Every row gives one point. The ring and each string are closed loops that go straight from each point to the next, and from the last back to the first. Before rounding, they use only three directions, however many columns there are. How many times does the string pass through the ring? Passing back the other way cancels.
In the rows, 100 means zero.

Ring:
147 113 128

136 150 102

103 146 77

78 102 81

104 63 105

130 72 121
String, 6 rows:
93 99 107

119 90 99

152 92 108

150 132 100

125 171 67

61 135 78
Times through: 1

Ring, 9 rows:
155 91 106 107 124 124 81 118

136 145 107 109 113 123 87 120

93 162 112 98 100 120 106 110

64 153 112 90 96 118 120 100

31 104 104 77 100 117 138 83

33 70 102 74 105 117 139 79

62 34 105 76 115 118 127 82

109 28 110 85 122 119 104 96

145 58 109 99 126 122 86 111
String:
182 84 107 112 130 125 69 125

183 98 71 126 143 135 72 129

190 120 79 128 138 134 67 134

134 118 59 120 135 136 95 117

102 101 96 98 117 124 106 104

116 110 123 94 107 117 96 109

121 116 84 108 123 128 98 112

156 128 66 125 135 135 84 125

181 117 99 119 129 128 69 130

173 98 140 101 113 116 68 124

128 91 141 88 105 113 89 109

161 84 149 93 109 113 73 118
Times through: 0

Ring (9 x 14):
156 137 108 85 120 112 98 95 73 83 70 95 115 103

141 159 95 91 120 115 100 97 72 87 69 96 110 98

103 173 76 96 115 119 98 100 76 93 72 102 100 94

57 152 78 97 103 123 90 102 85 99 75 108 92 94

40 116 99 95 95 124 83 102 92 102 76 109 92 96

51 67 122 84 90 121 77 99 98 97 78 110 98 105

78 49 126 75 93 117 77 96 100 88 79 112 104 112

121 52 123 67 102 112 82 93 96 78 78 111 112 117

154 84 120 71 113 110 90 93 85 76 74 103 117 113
String (20 x 14):
130 145 131 100 115 118 97 99 68 98 65 85 112 94

117 132 101 88 112 116 94 97 80 89 72 101 106 101

128 151 68 81 117 114 98 96 82 80 75 109 104 104

149 185 50 83 126 112 105 96 75 76 74 108 105 101

155 195 84 97 128 114 107 98 63 88 67 91 110 93

150 179 118 103 124 117 104 99 60 97 63 81 113 91

129 144 138 102 115 118 97 99 66 100 64 82 112 93

111 120 116 90 109 117 91 98 80 93 71 98 107 101

127 127 67 73 114 112 94 95 89 75 78 116 105 109

162 140 83 76 122 110 99 94 78 74 73 105 113 108

186 138 104 79 126 108 102 93 71 75 69 95 120 107

189 129 132 84 125 110 100 94 67 82 66 86 124 104

183 123 104 74 124 108 99 92 76 73 71 99 120 110

155 118 67 65 119 108 95 92 88 66 79 117 110 114

133 115 97 78 113 113 93 95 84 80 75 106 110 108

128 115 123 87 111 115 92 97 78 90 70 95 111 102

156 128 139 92 118 114 97 96 68 91 65 85 118 100

185 150 148 97 126 113 103 96 57 92 60 74 124 96

178 162 119 93 127 112 104 96 62 87 64 84 119 98

150 155 143 104 120 117 100 98 60 99 61 76 117 92
Times through: 1
String, 26 rows:
166 140 67 71 123 108 100 93 82 68 76 111 112 111

179 171 93 87 129 111 106 95 66 80 68 92 116 100

157 180 110 100 125 115 105 98 61 93 64 84 113 93

124 162 122 103 116 119 99 100 66 100 65 85 109 91

105 129 94 86 109 117 92 98 83 89 74 105 104 102

101 137 84 86 110 117 93 98 84 88 75 108 101 101

91 143 104 97 108 120 93 100 78 98 71 98 101 95

65 173 106 112 106 126 94 104 72 111 68 91 96 85

42 176 59 102 104 125 93 104 85 102 76 111 86 89

23 161 69 104 98 127 88 105 88 107 76 111 84 89

33 130 118 107 95 128 85 104 84 113 72 98 92 89

64 110 135 101 98 124 85 101 82 107 70 94 101 94

73 105 105 87 100 120 85 99 90 94 76 108 99 102

62 93 80 77 97 119 82 98 101 86 82 121 95 108

29 54 99 76 85 122 73 99 110 92 84 124 92 110

30 25 158 86 80 124 68 100 103 105 77 106 99 106

49 11 162 79 82 121 68 98 104 98 78 107 104 111

81 20 102 56 91 113 73 93 114 74 87 129 103 123

104 67 77 60 102 112 83 93 105 71 85 127 103 119

105 90 107 77 104 115 86 96 91 84 77 109 106 109

108 87 146 89 103 118 86 97 82 96 70 93 111 103

152 49 150 70 107 110 85 92 87 79 73 99 121 116

176 60 127 62 114 106 89 90 88 68 75 105 123 120

173 87 94 60 117 106 93 90 89 64 78 112 118 119

137 108 92 73 113 111 92 94 87 76 76 110 110 110

130 116 88 75 113 112 92 95 86 78 76 110 108 109
Times through: 0

Ring:
99 99 97 102 128 101 97 130 94 84 81 87 104 88

96 101 110 107 126 94 106 126 92 94 86 91 97 88

92 99 117 113 109 99 116 119 97 108 96 99 95 84

86 97 120 113 87 101 119 121 103 114 108 115 112 86

80 95 118 106 67 97 114 131 108 110 118 131 142 94

81 93 104 98 64 103 104 138 111 98 116 132 159 97

89 92 88 97 78 117 97 135 111 90 103 116 146 90

96 92 81 98 94 123 94 132 109 85 92 102 130 85

100 95 83 99 115 117 93 130 102 82 83 89 114 84
String, 29 rows:
72 94 109 91 44 88 99 153 113 94 130 154 195 110

80 91 100 99 53 110 105 137 116 101 120 136 163 94

88 91 98 105 72 118 108 126 113 103 108 118 133 85

88 95 104 104 86 106 106 129 106 99 104 114 129 89

77 98 119 99 69 83 107 143 104 100 120 137 161 104

72 98 129 102 58 79 113 141 106 109 128 147 165 105

78 95 125 112 60 100 123 123 110 121 123 134 133 90

92 92 106 117 84 125 120 109 110 117 102 104 96 74

94 94 101 109 96 116 110 120 105 103 97 102 108 81

85 100 118 104 95 85 108 135 98 99 105 117 131 97

87 101 127 112 105 85 117 125 94 109 102 108 106 91

91 102 126 115 116 88 118 120 92 109 96 99 92 87

98 98 112 117 119 110 117 110 97 110 87 87 75 76

99 96 104 114 113 116 114 112 101 106 88 88 83 75

94 97 105 109 106 108 109 122 101 101 93 98 103 83

87 102 123 105 109 79 108 134 92 98 100 110 120 98

89 102 126 111 115 83 114 126 91 104 97 103 103 92

95 99 124 121 116 103 124 108 95 118 92 91 71 77

89 100 129 119 105 95 125 113 97 119 101 103 87 83

83 100 128 110 92 85 117 127 98 111 109 119 120 94

84 98 118 105 89 89 110 133 100 102 108 119 132 95

85 97 114 104 87 94 109 132 102 102 108 119 132 94

78 98 122 103 74 83 110 138 103 104 118 133 150 101

67 97 132 100 46 74 113 146 107 109 136 157 181 110

74 93 116 101 47 96 111 138 113 108 129 147 168 100

91 90 93 108 76 129 110 119 114 107 104 110 119 78

90 94 99 105 86 113 106 126 108 100 102 110 124 86

81 97 111 97 79 88 102 143 103 94 112 128 156 102

76 96 110 94 62 87 100 148 107 93 121 141 176 106
Times through: 4

Ring, 10 rows:
87 71 117 101 141 140 88 105 95 114 113 100 76 78

92 81 103 90 138 149 85 104 76 112 99 96 65 105

110 111 72 72 117 132 78 97 60 105 79 82 67 147

122 124 62 69 104 116 77 90 60 102 72 75 80 159

135 125 66 79 97 101 81 79 70 101 71 72 107 152

139 112 88 102 97 85 89 72 95 104 84 75 138 117

136 105 99 111 97 72 90 73 114 105 98 79 149 92

122 99 106 113 96 56 87 83 136 107 119 84 145 64

105 89 112 111 107 68 85 95 138 109 131 91 124 51

92 76 119 109 125 102 87 102 123 112 128 98 101 55
String (29 x 14):
121 111 82 89 103 93 82 87 92 104 93 80 108 117

128 95 100 105 118 120 93 76 82 108 81 83 121 115

148 107 92 108 104 104 95 62 81 105 69 74 145 128

156 113 91 112 92 80 95 57 95 103 73 71 165 120

143 126 77 96 80 51 83 73 111 100 93 70 147 113

127 121 77 89 88 62 79 86 110 102 102 76 122 108

123 95 105 110 109 90 90 81 109 108 101 85 132 87

127 83 123 127 112 84 97 74 126 110 109 88 154 62

129 97 114 125 89 35 90 77 155 107 127 83 170 44

123 114 95 107 75 11 79 88 161 103 136 80 155 51

116 113 93 102 79 20 77 94 156 103 137 82 141 54

104 91 116 117 95 32 83 97 167 108 150 91 142 23

99 70 130 122 124 91 92 95 136 114 132 98 124 37

104 81 115 110 122 104 89 94 114 111 116 94 111 68

108 97 97 97 111 94 83 95 107 108 109 88 104 89

100 71 123 113 135 128 93 94 103 114 110 97 103 72

71 36 153 125 167 166 99 108 107 122 128 115 79 35

69 45 140 112 164 168 93 113 97 120 123 113 63 53

79 72 112 94 144 148 85 112 89 114 113 102 59 84

75 49 131 105 170 195 95 109 69 120 102 110 51 85

95 73 112 99 145 159 91 98 75 114 95 98 74 100

109 97 93 91 118 116 84 94 87 108 97 87 91 109

110 112 77 78 108 104 77 97 84 105 94 82 84 124

111 91 100 98 123 125 88 90 85 109 93 88 97 107

111 96 87 84 131 157 87 91 52 109 72 86 73 144

123 134 47 56 103 125 73 92 43 100 62 72 65 184

126 120 66 73 109 129 81 85 52 103 65 75 84 164

120 95 96 97 122 130 90 83 74 108 81 85 103 122

123 111 81 88 105 102 83 85 84 104 86 79 105 125
Times through: 1

Ring:
150 112 94 61 109 101 70 148 61 104 80 104 52 135

123 125 86 80 111 105 78 133 58 88 87 131 36 117

100 122 79 94 107 107 92 123 60 75 94 140 37 105

81 108 66 110 96 104 114 113 71 61 104 140 52 97

87 85 45 119 76 92 134 116 91 54 114 124 79 102

106 65 38 113 63 83 141 125 105 59 116 100 104 115

122 51 49 98 63 83 137 136 106 71 109 74 118 128

132 47 73 78 74 88 125 144 96 87 98 53 120 139

143 59 94 61 89 95 104 151 82 101 86 51 106 145

152 83 101 54 101 99 84 153 70 108 79 69 81 145
String, 22 rows:
129 80 40 102 70 82 121 134 99 70 109 106 90 123

76 68 86 97 91 107 132 118 77 68 100 88 90 108

60 69 52 125 75 98 152 106 92 45 117 113 92 94

64 85 35 135 72 94 148 104 94 39 122 138 78 89

96 102 28 126 73 87 127 116 94 50 119 148 64 99

101 114 23 127 75 86 120 116 92 50 119 161 53 97

39 107 69 127 99 114 132 95 66 44 110 151 48 77

52 92 91 107 104 117 125 106 62 60 100 120 61 92

91 90 78 97 95 104 115 122 73 71 99 111 69 109

130 102 44 100 80 86 106 133 89 72 106 127 66 119

99 114 23 128 75 86 121 115 92 49 119 162 53 96

60 97 40 135 79 98 141 102 87 40 120 150 64 85

48 76 68 122 86 108 147 102 80 48 112 116 81 89

63 69 80 106 89 108 139 112 78 60 104 97 89 101

77 61 36 127 62 88 156 112 105 45 122 107 105 102

114 61 12 124 48 72 151 126 120 50 126 107 112 115

139 73 22 108 57 72 128 137 112 66 116 105 101 126

124 75 54 95 75 87 120 135 94 74 105 96 92 124

79 54 87 94 86 105 138 121 82 70 100 72 105 114

100 43 50 107 62 86 151 127 107 62 113 73 124 120

126 44 9 119 40 67 156 133 129 54 126 85 132 125

138 65 11 114 48 68 138 136 121 60 122 103 110 125
Times through: 1
String, 18 rows:
60 107 94 102 111 118 112 108 55 65 96 131 46 92

40 113 69 127 101 114 127 95 64 45 110 158 41 76

103 107 20 128 71 83 125 117 96 49 120 155 61 99

114 89 35 112 71 84 124 126 97 61 113 124 79 112

113 82 68 92 85 95 115 131 83 76 100 100 82 120

86 61 75 99 82 100 136 122 86 67 104 84 100 113

84 46 79 96 79 100 144 123 89 69 103 66 115 117

118 66 70 87 80 93 121 135 89 79 100 80 99 126

141 73 59 84 76 85 112 143 94 84 100 85 96 134

119 72 83 79 89 98 112 137 80 86 93 79 91 128

108 60 112 66 100 109 111 137 69 94 84 55 99 131

133 62 133 42 110 111 91 151 61 115 71 36 97 147

190 97 100 38 105 93 59 169 68 124 72 71 71 159

181 113 70 62 95 86 67 159 76 106 85 106 57 145

145 104 72 77 95 93 86 144 75 92 91 110 62 130

94 90 106 78 109 113 102 127 59 85 87 95 66 115

87 99 106 82 113 116 100 123 55 82 87 106 56 110

89 89 96 87 103 110 110 123 65 78 92 100 69 112
Times through: 2
